Each row of a before or after table is a point. One or more steps were done to the points. Then noise was added and the rows were shuffled. The steps act on how far a point lies along the listed directions, d1 being the first. Write out the steps. A step turns or swaps two directions, mirrors them in a line or flattens them onto one, adds a multiple of one to another, or multiplies one. Angles are multiples of 10 degrees, from the lower direction toward the higher: turns from -170 to 170, lines from 10 to 170 but not 90. Use the fewest steps. Two steps may share a direction if one is a turn and the other turns, adds or multiplies; they go together, in the order done. Otherwise the lowest direction goes first.

Directions:
(1): [-45  -3  16]
(2): [-15  24 -38]
Before, 13 rows:
[[ 24  30 -59]
 [  0 -17  14]
 [ 38 -17  -4]
 [ 13  20 -32]
 [-25 -12  49]
 [-10   2 -35]
 [ -7 -29  55]
 [-14   2 -29]
 [-49 -21  25]
 [ -7  43 -41]
 [ 12  38 -38]
 [ 11  31 -53]
 [-42   0  13]]
After (13 x 3):
[[  8 -11  41]
 [ 10 -26  50]
 [  7 -21  21]
 [ -8  46 -40]
 [ -5   1 -31]
 [ -3  -1   4]
 [ -5  24 -29]
 [ -8  26 -50]
 [  6 -14  13]
 [ -3  37 -36]
 [  3 -16   3]
 [ -8  30 -53]
 [ -9   3 -34]]
Steps: flatten d1 and d2 onto the line at 100 degrees

Directions:
(1): [  6   1 -50  20]
(2): [ 6 54  0 -6]
(3): [53 -6  9  6]
(4): [  9  -6 -19 -50]
Before, 10 rows:
[[-12 -10  23   2]
 [ 21   9 -40  32]
 [-33 -29  13 -22]
 [  5  -7   7 -26]
 [  5  -4   2  23]
 [ 49 -14 -29   8]
 [-20  -9  43 -12]
 [-36  24  28 -46]
 [ 37 -22 -27  36]
 [-35  -6 -21 -75]]
After, 10 rows:
[[ -6 -18  46  -1]
 [ 25  14 -48   6]
 [ 29 -17 -50 -10]
 [-23  -5   7 -14]
 [ 23  -7  -5   2]
 [-39  21  53   6]
 [  7  -6 -50 -29]
 [  4 -15  22   3]
 [-83   7  10  17]
 [-29 -30  23  18]]
Steps: turn d1 and d2 by 10 degrees; turn d3 and d4 by 80 degrees

Directions:
(1): [ 30  16 -44 -41 -13 -10 -20 -23]
(2): [-19   4   7  -5 -69  -3  26 -10]
(3): [ 40  41  38   4  -4 -31   3  15]
(4): [ -1   8 -30  35  15 -35  39 -29]
(5): [ 28 -23  -1  48 -25   3 -39 -17]
Before, 9 rows:
[[ -2 -53 -13  39 -22  27 -47 -30]
 [-31 -13 -24 -12 -32  32   4  -7]
 [-41 -35  16  -8  26  62 -22  16]
 [-41  -2  11 -54 -69  40 -24  -9]
 [ 57  24   4   0 -18 -32   8 -24]
 [ 47  -3 -20  20   3   1 -58 -19]
 [-16  20  52  -9  46  16  31  33]
 [ -4   1 -34  11  20  -3  37  -4]
 [-38 -17  -4 -12  37  46 -24   5]]
After:
[[  0   7 -45  28 -35 -22  -1 -42]
 [ 24 -12  -1   1  41  28 -96  -9]
 [  3  -5  31  23 -36  22 -23  -6]
 [ -6  11 -18 -26  10   6  37  11]
 [ -6   2  16  -2 -38  23 -21  -8]
 [ 11   8 -17   0  22  11 -35   5]
 [ 17 -11 -31  49  -3 -26   4 -51]
 [ 11  -7 -12 -18  26  -3  22 -28]
 [-21   1  71  -3 -21  36  10  28]]
Steps: flatten d1 and d3 onto the line at 160 degrees; multiply d2 by -1; turn d4 and d5 by -60 degrees

Directions:
(1): [-26 -42 -21   0 -31 -17  30  34  25]
(2): [ 53  30  12  19 -31  -5  16  19  31]
(3): [  2 -26  17  -6   4  13 -48 -10  56]
(4): [  1  16  -9 -48 -32 -46 -14 -28   1]
(5): [  9  -5 -52  42 -21  -5 -38  -9 -13]
Before, 11 rows:
[[ 12 -23  29 -25  -1  -5  18  -1  29]
 [ 38  77  53 -31  31  30 -71 -73 -14]
 [ -7   1  25  -9   3  -6   6  -5  20]
 [ 14   4   5  19  -6  13  20   7   0]
 [ 33  14  35  29   1  32  14  26  28]
 [ 20   9  29 -35  -4  -7   6 -18  29]
 [ -5 -13  26 -24   8  13  13  11  38]
 [ 14  34  48 -31  30   9 -23 -26  -7]
 [  3  -6  39 -10  28  38 -13  20  21]
 [ -5   6 -47  35 -47 -18 -45 -25 -14]
 [  7   3  30  11  11  11  44  18   6]]
After, 11 rows:
[[-19 -12  31  51  26  59  24  26   2]
 [  9 -40 -17  19  -7   2 -16  -7  16]
 [ 50  36   6  25 -14   5 -36 -11   8]
 [  4  -4  23 -18 -38 -16  20  18  38]
 [ -7 -24 -12   2   1   8 -21  -5  21]
 [ -4   6  -6 -36 -34 -53  13 -17   0]
 [ 25 -11 -25  34 -15  11 -22  -4  25]
 [  1   4   3 -23 -25 -15  20  -4  10]
 [ -4  -2  -7  21  -5  -5 -18  -6  14]
 [ 91  66  28  75  -7  63 -37   6  35]
 [ 13   4  20  -8  -1  20 -21  11  24]]
Steps: turn d1 and d2 by -50 degrees; turn d4 and d5 by 120 degrees; add -1.5 times d3 to d4
